Every row gives one point. To make a cloud, some directions were put in groups of two or more. Within a group, all points are equally far from the middle, so they leave a hole (a ring in 2 directions, a hollow ball in 3). The other directions are filled evenly. Then the cloud was stretched, turned, moved and blurred a little. How many holes are there, and how many directions does each take, smallest first?
(in the rows, 128 means zero)

Cloud (19 x 3)
[[ 83 101 118]
 [122  92 143]
 [140 128  64]
 [109  68 118]
 [159 151  92]
 [139  76 102]
 [ 76  90  89]
 [121  84  76]
 [172  91 130]
 [160 115 134]
 [ 52 118 102]
 [106  87  94]
 [100 113 128]
 [ 96 113 121]
 [119 184 165]
 [ 83  84 168]
 [ 81  93 180]
 [ 92 123 195]
 [144  92 100]]
Holes: 0

Cloud (29 x 4)
[[167  66 128 133]
 [156 115 103 184]
 [104 139 150 156]
 [163 130 167 120]
 [185 160 114 159]
 [101  98  59 170]
 [134 160  83 106]
 [190 100 104 122]
 [155 117 146  69]
 [133 115 119 220]
 [ 87 154  72 140]
 [137 177 121 140]
 [117 127 151 138]
 [ 85 160 132 212]
 [106  69  93 129]
 [139 113 106  96]
 [161 101  63 162]
 [115 106  84 180]
 [132 192 100 201]
 [102 106 145 185]
 [148  93 121 152]
 [184 130 113 118]
 [121  96 159 110]
 [ 93 181 133 111]
 [136  95 123 189]
 [136 169  89 172]
 [105 106 134 223]
 [152 166 107 120]
 [124 171 135  82]]
Holes: 0

Cloud (46 x 6)
[[ 70 146 131 146 130 121]
 [181 129  73  86 140 124]
 [143  79 126 167  83  75]
 [ 98  68 118 125 157  85]
 [175 163 115 170 185 137]
 [176 100 111  67 126 104]
 [ 88 114 123 151  82 147]
 [132 176 133 186 140 122]
 [147 116 169 155  66 123]
 [129  93  70 162 112 162]
 [ 99 129 128 178 155 164]
 [106 127  70 129 124 164]
 [163  98 115  66 118 132]
 [127 116 140 151  53 113]
 [154 139 125 120 210 145]
 [189 114  76 100 153 145]
 [101 138  99 141 179 155]
 [163 134  91  71 107 112]
 [142 124  92 139 155  51]
 [180  57 130 158 117 144]
 [ 96 153 131  92 133  83]
 [103 130 127 173  73 124]
 [153 140  95  85 156 165]
 [188 168 127 107  96 142]
 [117  78 138 186  92 115]
 [170 142 122 196 109 159]
 [169  61 135 148  82 115]
 [161  89 108 164 196 124]
 [119 150 101 135 135  54]
 [197 109  86 177 110 121]
 [176 105 131 167 115 188]
 [181 113 197 118 159 107]
 [117 169 123 174 120 159]
 [203 179 127 123 148 135]
 [114  53 114 116 133 135]
 [191 108 130 119  66 119]
 [145  63 159 129 147 161]
 [ 96 134 154 109  89  91]
 [197 131  73 107 155 122]
 [179  63 139 167 153  97]
 [ 97  96 143 134 165  64]
 [188 132 180 159 156  86]
 [143 130 120 138 184  58]
 [208 136 136 148 172 163]
 [217 102 111 165 137 138]
 [153 170 113 144  76  95]]
Holes: 1 (6)

Cloud (81 x 8)
[[126 208  91 120 135  96 149  95]
 [134 101  58 112 112 139 117 178]
 [ 92 101 100 175 135 193 157 122]
 [ 82 171 127  83 147  93  73  73]
 [ 93 124  97 163 134 105 182 100]
 [171 169 118 171 127  83 127 112]
 [141  75 106 118 104  88 134 105]
 [137 129  57 135  69 148 105 116]
 [ 87  92 108  97 125  85 144  79]
 [ 80 185 116  80 120 135 101  83]
 [122 109  46 157  74 143 146 118]
 [170 121 117 159  88 107 107 134]
 [130  74  84 172 168 170 124 145]
 [135 112  49 113 132 159  89 157]
 [131 146 131 156 185  98 116 159]
 [ 78  80 112 146  83  67 142 115]
 [ 95 204 123 187 159 145  97 146]
 [ 99 208 126  96 135 143 119 145]
 [ 94 130 111 166 108  91  71 135]
 [ 48 100 100 170 140 168 159 125]
 [176 140 121 108 137 118 135 198]
 [ 56 130 131 125  78 164 141 160]
 [ 51 179 121 135 129 120 180 164]
 [167 221  98 136 128 152 113 101]
 [ 75 141  70 187  96  77  91 111]
 [116  92 165 144 108 129 191 129]
 [103 166  75 179 108 130 179 112]
 [ 89  93 151  99  97 159 125 139]
 [ 70 182 115  96 106 107  88  60]
 [118 171  88 164 151 107 160 191]
 [122  62 109 151 134 152 124 167]
 [ 96 108  65 157 121  97  87 118]
 [144 128  73 195 155 130 146 100]
 [141 195  95  99 138 163  83 139]
 [133 193  60 165 143 122 156 106]
 [142 152 112  71 151 163 131 163]
 [125 209 103 173 170 154  86 134]
 [138 170 175  87 142 130 116 166]
 [109 199 122 178 159 105 111 159]
 [108 114 108  89 143  81 112 148]
 [115 135 102 132 154 104 158 192]
 [143 118 133 181  97 122 104 141]
 [124 193 101 151 146  65 134 132]
 [ 81 103 153 181 106  61 129 121]
 [ 96  84 127 152 113 145 138 195]
 [111 126 140 160  86 126 175  95]
 [ 72  79 134 136 157 132 113 130]
 [155  83 138 140 126 178 100 150]
 [ 67 150  99  78  94  83 124  72]
 [ 62  73  74 181  91 118 146 129]
 [148 215 139 150 129 117 117 136]
 [110 189 158  94  96 126 138 148]
 [ 66 176 146  89 131 112 166 153]
 [153  82 104 126 111 142  90 144]
 [113 174 133 146 119  63  78 114]
 [115 164 131 122 119 123 128  37]
 [174 156 105 146  85 133 162 178]
 [133  59 140 119 119 111 113 122]
 [ 82 143  58 127 115  87 163 133]
 [160  98  99 148 141 193 122 217]
 [116 189 100 121 122  74 136  63]
 [118 135  64 151 127 101  75 149]
 [134  93 111 207 145 148 150 134]
 [155 107  80 152 151  90 117 123]
 [ 77 165 117 111  86 114 163  74]
 [113 144  58 132 168 113 106 168]
 [ 85 132 164 141 134  61 104 161]
 [ 87 125  99 174  95  77 172 107]
 [109 180 112 171 168 191 130 114]
 [124 126 155 152 162 188 116 154]
 [ 33 123 120 137 141 124 179 108]
 [ 75 209 103 153 153 124  67 118]
 [120 139 108  94 161  96  96  63]
 [133 168 111 165 146 120 113 202]
 [ 52 112 104 109 131  43 144 109]
 [117 209 146 142 128 125  89 127]
 [155 114  70 140  75 173 175 174]
 [125 188 108  80  87 123 117 118]
 [ 77 143  37 117  98 113 129 124]
 [ 84 233 129 141 133  85 119  98]
 [ 86 119  60 157 119  72 131 159]]
Holes: 1 (6)

Cloud (95 x 9)
[[ 81 141 136 159 147  92 116 109  43]
 [ 91  79  96 161 139  80 106  79  89]
 [123  68 107 140 126 131 119  75  78]
 [116 171 165 112  90  56 220 155 158]
 [129 100 161 142 160 174 140 166 114]
 [145  94 162 124 128 137 142  64  98]
 [171 118 175 126 141 146 198  84 155]
 [123  98 148 134 116 122 201 118  43]
 [138 119 115 101 113 175 201  96 100]
 [182 119 145  73 106 200 237 139 180]
 [ 88 159 131  79 128 150 209  79  98]
 [137 109 124 138 162 137 202 101  95]
 [173 138  84 125 114 129 156 126  84]
 [ 91  92 127  82 126 197 190 125 118]
 [121 142 142 159  78 181 183 117 127]
 [180  80 120 108 110 151 167 102  61]
 [156 175 118 118 133  50 149 173 102]
 [154 134 156  80 106 146 170 154 178]
 [151 108 144 156 140 177 119 113  99]
 [119 129 109 107 151 146 104 184 141]
 [ 80 174 173  97 122  93 120 136 115]
 [ 90 131 146  91 116 155 135 129 117]
 [ 75 150  93  71 124  89 138 127 143]
 [129  67 156 103  95 198 190 161 127]
 [114 154  77 136 126 113 105 148 172]
 [ 76 155 102 161 156  79  89  88  93]
 [183 101  83 108 196 130  89 101  88]
 [ 60 173 115 149  68  70 152  97 137]
 [ 74 109 114 136  99  59 130  94 132]
 [128 166 140  88 148 125 107 137 127]
 [101 126 140  58 125 163 156 117 178]
 [ 98 147  76  92 122 145 129 120 167]
 [111 133  72  54 180 114 115 124  91]
 [139 128 146 125 165  86 130  94  77]
 [147 115 152 113 150 167 120 162  75]
 [123 176 125 156 109 147 195 132  96]
 [125 178 204 129 117  74 167  62 110]
 [163  99 117  99 143  92  91 124 104]
 [ 78 106 139  98 141 125 214 156 153]
 [133 112 144 184 159 143 102 109 129]
 [120 136 124  82  92  75 132 185 115]
 [146 102  95  81 173 160 162 194 127]
 [ 68 129 150  70 123 145 192  83 101]
 [153 135 132 172 125 113 120 162 127]
 [113 123 137  86 118  43 188 192 130]
 [ 92 191 153 164 127  88 178 111 118]
 [100 185 118  55  88 119 172 137 132]
 [126 129 115 168 116  94 126  92 147]
 [100 122 110 110 128 102 209  82 121]
 [133 150 112 121 126 136 191  60 103]
 [167 116 148 154 125 118 213 116  78]
 [ 77 155 119 117 131 136 163 139 164]
 [150  82  76 130 113 155 139 115  38]
 [202 116 140 124 138 150 155  89 102]
 [110 169 127  99 151 157 192  99  56]
 [169 123  95 130  94 144 140 109 143]
 [106  90 110  90 177 183 135 109 106]
 [138  89 108 107  94 179 173 100 105]
 [121 150 103  77 118  83 130 199 138]
 [102 183 111 109 104 101 106 140  97]
 [ 95 127 107  91 112 120  68 110 137]
 [130 130 145 168  87 160 221 108 122]
 [138 117  61 115 133 144 135 196  96]
 [138 120  97 140 138  78  92 148  73]
 [154 182 125  62 132  97 133 117 141]
 [106 152 115 148 124 149 100 134  77]
 [114 137 123 137 138  33 115 176 149]
 [169 155 119  48  80 128 183 169 136]
 [145 173  90  69  97 131 178 208 145]
 [133 130 111 113 156 111 100 196 150]
 [ 70 180 150 120 114 118 173 153 198]
 [199 114 151  88 143 127 178 145  61]
 [ 77 155 101 101 111 138 234 117 157]
 [121 130 161 150 143  77 121 152  56]
 [156 155 126  79 134 163 105 171 161]
 [ 94 162 187 115 106  78 224 159 113]
 [ 76 139 136  83 117  84  78 123 112]
 [179 126 100 117 146 118 120 217 107]
 [111 151 166 104 125  75 139 193 136]
 [136 147  95 152 127 129  65 163 115]
 [ 91 153 149 135 108 159 152 178 149]
 [146 147 115 155  81  98 136 127 124]
 [ 75 179 119 116 144  85 179 147 147]
 [ 90 138 160 124  86 113 189  55  62]
 [142 146 177 171 148 112 202 147 130]
 [131  94 123 120  87 151 114 104 121]
 [ 75 165 100 152  67 132 115 148 142]
 [131 173 148  96 114 111 189 220 145]
 [159 146 141  50  98 149 195 160 149]
 [117 168 100  91 143 129 166 123  84]
 [189 118 101  96 180 148 127 144 104]
 [200  92 160 115 110 204 221 135 101]
 [157 103  59 163 116 135 104 106 125]
 [132 135 132 162 154  12 106 157 122]
 [115 179 147  62 116 167 194 146 151]]
Holes: 0

Cloud (103 x 9)
[[ 93 101  76 101  99 101 105  85 108]
 [128 160 142  69 153 155 148 161 128]
 [ 87 122 131 141 170  83 150  87  72]
 [131  98 128 135 179  90  51 132  62]
 [149  77 177 167 120  77  86 150 164]
 [122 187 175 117 104  80 106 132 108]
 [ 91  61 139  70 128 117 111 142 152]
 [129  41 117  98 137 104 134 123  64]
 [155  93 115  89 101  73 121 161 184]
 [119 172 126  50 142 127  64  72 101]
 [122  99 120 160 131  98  44 156  93]
 [157 142 145  51 112  96  92 142  96]
 [150 202 127  84 169 124 114 125 133]
 [106  97 148  58 111 140 150  92 154]
 [191 147 163 126  62 130 123 116 134]
 [163 175 133  52 107 116 103 122 145]
 [178 125 111 182 114 146 121 177 107]
 [125 147 142  88 162 124 147  90 184]
 [168 134 151 118 137 131 195 171 139]
 [160 138  66 119  82 114 143  71 162]
 [152  97 102  43 172 111 163 113 110]
 [172 135 133 102  43 150 127 117  77]
 [139  91 148 114 103 193 143 143  98]
 [170  73 150 149 107  94 186 122 108]
 [ 96 169 205 154 129 128 153 118 114]
 [106 146 190 145 151 156  84  80  92]
 [125 104 128 125 120 187 104  82  72]
 [109 118 217 107 138 113 136 141 154]
 [164  52 136  60 145 103 131 135  77]
 [177  81  84 171  97 127 172 147 106]
 [185  99  82 130  79 172  91 115 128]
 [138 131 102 176 113 114  74 121  41]
 [122 176 113 136 134 182 129 118 159]
 [129 103 145  51 122 138  61 132  85]
 [157  48 115 132 127 154 149 158 121]
 [161 142  61 135 127 108  90 148  65]
 [183 175 109 112  94  72  90 103 115]
 [123  62  92  90 160 122 113 167 145]
 [ 87 108 103 121 168  95 178 133 152]
 [108 106 165 150 162 112  87  61 127]
 [147 110 117  94 113 184 115 173 113]
 [135 114  92  68  97  82 156 145 160]
 [ 83 111 145 118 108 109  62 128 179]
 [178 174 127  76 132 104 155  89 128]
 [124 149 158 121  90 140 139  38 100]
 [134  89 194 187 129  73 142 155  99]
 [143 138 144 158 107 192 103 114 133]
 [101 144 136 164 167 144  71 109 148]
 [127 207 124 185 122 124  68  86 134]
 [107  64 190  72 134 112 135 117 117]
 [108 124 108  90 163 104  88 182 123]
 [143  46 156 133 117  55 125 142 103]
 [118 152 114  93 143 160  48 127  91]
 [142 172  66 149  92 156 101 106  64]
 [170 156 125  68 120 152 108 140  60]
 [175 100  66 170 129 104 160 116 100]
 [114 169 115 161 145  84 133  55 137]
 [114 156  87 135  60 122  85 132 139]
 [135 148 158 122 120 119 138  88 199]
 [142  92 161 152 189 122  78 125  92]
 [170  88 151 125  88  93  99 186  95]
 [158 141 128 102 184 150  90  81 114]
 [144 123 130 103 160 133 152 178  53]
 [140 116 127 130  54 150 124 113  43]
 [ 85 191 122  80 150 109 103  72  95]
 [147 125 154 107 153  44  67 148 149]
 [ 70 124  99 141 109 148 119  76  98]
 [ 89 152 182 133 174 148 125 137 124]
 [190  72 152  98 114 106 121  97  78]
 [142 101  75 112 175 112 175 169 147]
 [134 148  76  63 181 132 153  97 129]
 [ 86  96 103 104 171  83  88 116  82]
 [149 136 212 145  95 107 104 117 154]
 [184 144 163 131 110 133 183 142 129]
 [ 68 156  98 155 131 117 120 133 141]
 [ 81 158  87 114 121 161  78 107 118]
 [197 123 102 155  95  75 143 162 131]
 [139 165 167 130 182  68 128 106  75]
 [211  86 106 128 126 105 143 175 145]
 [138  50 122 139 124  57  85 130 127]
 [105  70 143 138  79 131 145  88 137]
 [179 119 157 155 115 112 121 177 172]
 [146 141 159 137 125 107 107  73 189]
 [168  81 179 106 149 147 129 150 129]
 [112  78 185 161  94 126  82  87  86]
 [126 139  66 109 157  76 113  97  70]
 [164 160 120 140  90 132 177  66  88]
 [ 83 133 112  97 104  83 154  84 124]
 [117 163 157 152 197  71  86  93  92]
 [109  69 118  83 105 136 150  89 147]
 [150 159 141  93 117 120  60 118 190]
 [ 79 144 157  93 162 138  57  83  88]
 [179  78 139 121 116 115 133 142 190]
 [144 109 179 151 127 155 111 113  39]
 [165 112 139  66 137 135 141  72  73]
 [117 122 146 142  91 191 109 109 147]
 [165 147 147  65 155  95  91 137 169]
 [165 166 163 143 105 117  60 105 172]
 [103 132  76 146  99 115 135  74  71]
 [132  94 168  82  73 124  76  77 115]
 [155 125 142 134 163  35  89  99  95]
 [131 106 143 122 192 111 106 127  36]
 [203 143  57  78 118 155 117 124 130]]
Holes: 1 (9)
